Every row gives one point. Before rounding, the points of a table are all equally far from one centre. They may lie mostly on one side of it. Where is the centre, to within rounding?

Points (5 x 2):
51, 3
35, -22
18, 47
12, 47
41, 35
Centre: 14, 9

Points, 12 rows:
-6, 31, -9, 3, -20, -45, 22, 5
23, 18, -64, 2, -4, -21, 1, -60
-45, -4, -75, -28, -21, -12, -4, -41
-13, 39, 13, 15, 1, -6, -50, 28
-65, -17, -43, 14, -11, 46, -25, -5
-40, -16, -44, 50, -49, 14, 13, -33
-19, -24, -25, 24, -53, 2, -12, -76
30, 49, -27, -14, -30, -11, 19, -35
-12, 9, -19, 61, 0, -9, -33, -67
-42, -11, -27, 14, 23, -37, -6, -38
-37, 36, -4, 54, -54, -26, -8, -7
-53, -4, -81, 27, -25, -22, -11, -27
Centre: -13, 13, -28, 8, -24, 3, -26, -19

Points:
-34, 15, -11, 22, -2, -4, 46, 30, 24, -37, -11, -70, -1, 34
-14, 44, -26, 32, 23, 33, 45, 13, 54, 39, 42, 29, -31, 69
-7, -5, -38, 57, -9, -38, 15, 23, 56, -5, 36, 36, -32, 35
16, 4, -6, 65, 18, -42, 27, -10, 5, -8, 15, 22, -18, 7
-11, 48, 21, 0, 68, -4, 8, -18, 44, -16, 22, -5, -30, 20
14, 9, -8, -12, 44, -9, -1, 8, 5, 22, 55, 20, -48, 16
-14, 40, 17, 18, 27, 5, 29, 20, 94, -5, 30, 20, -44, 52
-27, 33, -28, 27, 36, 39, -11, 6, 65, 0, -31, -3, -61, 86
-26, -3, -27, 9, 13, -61, 10, 26, 69, 22, 5, -7, 4, 36
1, 21, 12, 60, 25, -9, 27, 18, -4, 31, -45, 40, -21, 70
-50, 35, 43, 27, 40, -5, 15, 14, 49, -33, 21, 20, 11, 66
12, -9, 21, 71, -17, -20, 19, 9, 45, -29, -24, -13, -30, 93
-42, 29, 30, 17, 13, -15, 4, -6, 62, 5, 39, 37, 17, 21
-53, 4, 13, 29, 57, -6, 23, 44, 72, 17, 15, -6, -16, 46
-21, 26, -32, -3, -25, 9, 54, -1, 51, 6, -42, 16, 11, 65
-38, 27, 25, 21, 36, -16, 21, -26, 28, -3, -24, -51, -26, 8
-4, 44, -34, -2, 33, -11, 10, 19, 70, -16, 4, 37, 2, 28
-28, 37, 8, 15, 16, -28, 63, 43, 49, 32, 8, -7, -43, 30
Centre: -14, 14, -2, 21, 1, 7, 2, 8, 21, 4, 6, -6, -20, 53

Points, 31 rows:
-6, -5, -15, 7, 34, -9, -31, 34, -18, 43, 30, 57, -4, -64, -34, -37, 13, 7, -46, 16, 12, -63, 0, 14
-11, 9, -24, -24, -44, -23, -1, 14, -27, -4, 48, 8, 11, -55, -22, -5, 50, 9, -48, -41, 10, -48, 19, 0
-48, 39, -13, -6, 15, -11, 23, 59, -40, 31, 20, 18, -28, -28, 20, -25, 27, -8, -13, -53, 24, -18, -41, 12
-27, -11, -35, 20, -22, 21, 34, 34, -40, -16, -15, -3, -6, -58, 19, 4, 34, 28, -65, 22, 20, -14, -4, -14
-50, 19, -46, 15, -13, 3, -5, 44, 32, -10, 31, 27, -34, -29, -26, -40, 36, -4, -47, -4, -20, -32, -22, -19
-30, 26, -8, -20, -30, -15, -6, 29, -22, -35, -16, 15, 5, -53, -10, -37, 33, 11, -38, -45, 38, -27, -12, -1
-22, 15, 20, 25, -23, 13, 5, 31, -19, 17, -14, 34, -3, -58, -2, -38, 27, -13, -11, -31, -17, -20, -21, -30
-18, -8, -16, 6, -27, 10, -17, 67, -18, -6, 16, 51, -26, -41, 3, -10, 24, 15, -60, -35, -9, -48, -8, 9
-16, 3, -10, -8, -41, 0, -33, 21, 9, 34, 34, -10, -5, -64, -33, 6, 17, -14, 2, -42, -27, -62, -13, -10
-45, 4, -10, -34, 2, -2, 29, 57, -51, 2, -6, -10, -41, -58, 3, -27, 38, 33, -34, -36, 0, -32, -19, -34
-50, -7, -46, 46, -38, -17, 16, 39, -12, 17, 20, 27, -31, -45, 18, -21, 14, 11, -16, -10, -15, -56, 8, 22
-30, -21, -24, -9, -49, -19, -25, 37, -40, -4, 24, 47, -44, -45, -5, -13, 24, 19, -44, -36, -12, -43, -16, -8
-10, 4, -5, -36, -2, -10, 1, 53, -28, 0, 34, 11, -36, -121, -4, -5, -1, 10, -59, -6, -15, -55, -3, 33
-12, 14, 4, 21, -24, -25, -13, 63, -22, 18, 22, 32, -19, -86, -16, -5, -5, 7, -22, -12, 2, -30, 4, 24
-35, 14, 11, -41, -49, -44, -18, 28, -4, 66, 17, 0, -16, -81, -1, 3, 38, 9, -34, -4, 9, -8, -27, -9
-51, 15, -17, 24, -24, -2, 19, 33, -34, 43, 21, 22, -36, -42, 27, -24, 25, -1, -26, -14, 48, 1, 20, 10
-24, -8, -33, 25, -25, 0, 3, 21, -20, 10, 16, 33, -45, -107, 6, -6, -2, -16, 1, -19, -16, -46, 5, 5
-15, -21, -18, -40, -35, -43, 5, 13, -5, 19, -3, 23, 6, -63, -4, -19, 0, 26, -40, -30, 40, -64, 20, 14
-21, 2, -44, -25, -4, -11, 33, 53, -15, 17, 20, 13, -14, -44, -3, -62, 7, 26, -53, -19, -15, -56, 18, 28
-16, -23, -8, 12, -29, 6, -13, 43, -10, 19, 17, 27, -3, -88, -3, -12, -1, -13, -53, -49, -7, -33, 8, 1
-17, 11, -5, -20, -43, -6, 10, 1, 4, 22, 2, 32, -25, -72, 13, -32, 40, 38, -53, -42, -23, -42, -45, 17
-46, 6, -22, -11, -68, 13, -5, 36, -16, 12, 12, 17, -49, -39, -19, -18, 23, 29, -26, -22, -2, -54, -17, 19
-31, 52, 4, -10, -16, 21, -23, 22, -2, -4, -1, 43, -12, -59, 3, -47, 32, 16, -42, -38, -20, -10, 16, -8
-11, 40, -34, -31, -42, -21, -12, 33, -21, -36, 51, 15, -33, -66, 9, -14, 22, 24, -21, -26, -34, -60, -15, 3
-16, 30, -10, -9, -7, 7, -2, 62, -31, -16, 11, 21, -20, -74, -7, -27, 22, 15, -28, -48, 19, -46, -1, 25
-45, 18, -26, -19, -20, 4, -25, 12, -61, 6, -15, 7, -10, -97, 22, -7, 17, 55, -14, -19, 31, -19, -7, 20
-8, 18, -18, -10, -60, -33, -14, 39, -29, 25, -5, 6, -29, -88, 10, -13, 14, 20, -35, -14, -4, -21, -2, 1
-35, 12, 13, -18, -25, -14, 18, 18, 8, 2, 17, 16, -38, -90, 19, -21, 34, 45, -46, -34, 36, -68, -15, 26
-13, 15, -1, 5, -40, -6, -45, 52, -27, 28, 38, 47, -5, -52, 17, -33, 39, 16, -29, -22, -9, -24, 3, -6
-13, 20, -28, -10, -44, -29, -34, 51, -37, 21, -3, 22, -1, -45, 3, -28, -28, 17, -8, -21, 15, -29, -7, 2
-18, -24, -4, -11, -36, -9, -10, 46, -26, -1, 34, 21, -24, -91, -8, -35, 36, 30, -65, 0, 7, -21, -13, -27
Centre: -37, -2, -5, -27, 16, -3, -10, 0, -7, 4, 25, 0, -11, -39, 25, -4, 8, 1, -24, 13, -3, -31, -15, 5
